Every row gives one point. Two turns around zero, p and q, are shown by what they do to some points. Where does a point land after both, in the order given? Backwards means that the second turn is done in reverse. Each puzzle has new turns, and all numbers are rounded.

Turn p:
[-19.2  13.5] -> [-22.6  -6.2]
[23.5 -2.6] -> [17.0 16.4]
[ 1.8 -7.9] -> [ 7.2 -3.7]
[-6.1 -3.0] -> [-1.6 -6.6]
Turn q:
[-11.9  14.3] -> [ 2.9 18.4]
[  9.8 -25.2] -> [-12.5 -24.0]
[ 2.0 11.9] -> [10.3  6.4]
[ 0.0 -0.9] -> [-0.7 -0.6]
Where do these land?
q, then p: [-15.4   0.6] -> [-15.4   0.2]
q, then p: [ -1.4 -14.4] -> [ -1.0 -14.4]
p, then q: [16.8 13.7] -> [16.4 14.2]

Turn p:
[-5.0  1.8 20.4] -> [ -4.3  12.6 -16.3]
[ 5.3  3.8 -7.8] -> [ 3.1 -9.2  3.0]
[ -6.1   4.1 -12.8] -> [-7.8 -8.7  9.0]
[ 6.3  4.8 25.1] -> [  5.3   9.6 -24.0]
[ -0.5 -14.5 -24.9] -> [ 3.7 -4.2 28.3]
Turn q:
[-19.0 -22.6   5.2] -> [-19.4  18.6 -13.4]
[-1.9  8.3 -8.5] -> [10.2  3.8  5.0]
[ 6.7 -3.4 -3.1] -> [ 3.2 -4.5 -5.9]
[ -7.1 -11.4  19.1] -> [-23.3   1.0  -1.7]
[ 8.3 27.8 -7.3] -> [20.3 -8.7 20.2]
[13.1  1.3 -5.4] -> [  9.0 -10.2  -4.3]
Where do these land?
p, then q: [-3.3  7.3 -9.1] -> [-9.0  5.7 -5.8]
p, then q: [-13.9 -17.4  10.6] -> [ 4.6  0.7 24.2]
q, then p: [15.3  8.6 -7.6] -> [18.1  4.9  3.6]
q, then p backwards: [10.4 17.6  8.4] -> [  4.8   0.7 -21.6]
q, then p: [ -7.9 -20.6  16.6] -> [-25.3  -1.0  11.0]
q, then p backwards: [ -0.5   4.5 -18.9] -> [ 14.9 -10.4   6.9]

Turn p:
[-18.0  -5.1   2.8   7.3] -> [ 10.3   1.7 -12.4  12.2]
[  3.8 -17.1 -21.4  -2.7] -> [  4.8 -21.9  14.1   8.3]
[14.4 19.3 14.8 -9.7] -> [-16.3  18.3   3.7 -16.7]
[  4.6  -8.4 -18.7  12.1] -> [  4.8 -23.7  -0.3  -1.3]
[  3.8  20.0   8.5 -12.2] -> [-19.0  15.7   0.2  -5.2]
[-8.6 -8.7 14.0  5.2] -> [15.4 10.0 -5.4  2.8]
Turn q:
[  1.0 -13.9 -12.1  19.8] -> [ 14.2  17.4 -15.1   1.4]
[ 12.4  10.4  22.2 -10.1] -> [  0.3 -27.1   8.1  -7.4]
[-9.6 11.8 -4.3  4.7] -> [ -8.8   8.7   2.8 -10.5]
[-15.2   5.2   8.0   4.3] -> [ 0.7  6.8 14.3 -9.5]
[ 11.4 -13.5 -13.8 -18.7] -> [ -6.4  -5.8 -10.1  26.0]
Where do these land?
p, then q: [-23.2  -9.5 -14.4  -5.6] -> [ 20.0  13.2 -13.4 -10.6]
p, then q: [-5.0  9.4 10.7  4.8] -> [-14.5   3.8  -4.7  -2.0]
p, then q: [16.0 -1.4 10.6 10.2] -> [-11.0 -14.9   2.3  11.1]
p, then q: [ 15.4  -1.8 -26.7   0.3] -> [19.6  3.5 15.1 18.2]
p, then q: [-3.2  3.3 19.8 -9.7] -> [-14.0  -5.6   0.7 -16.7]
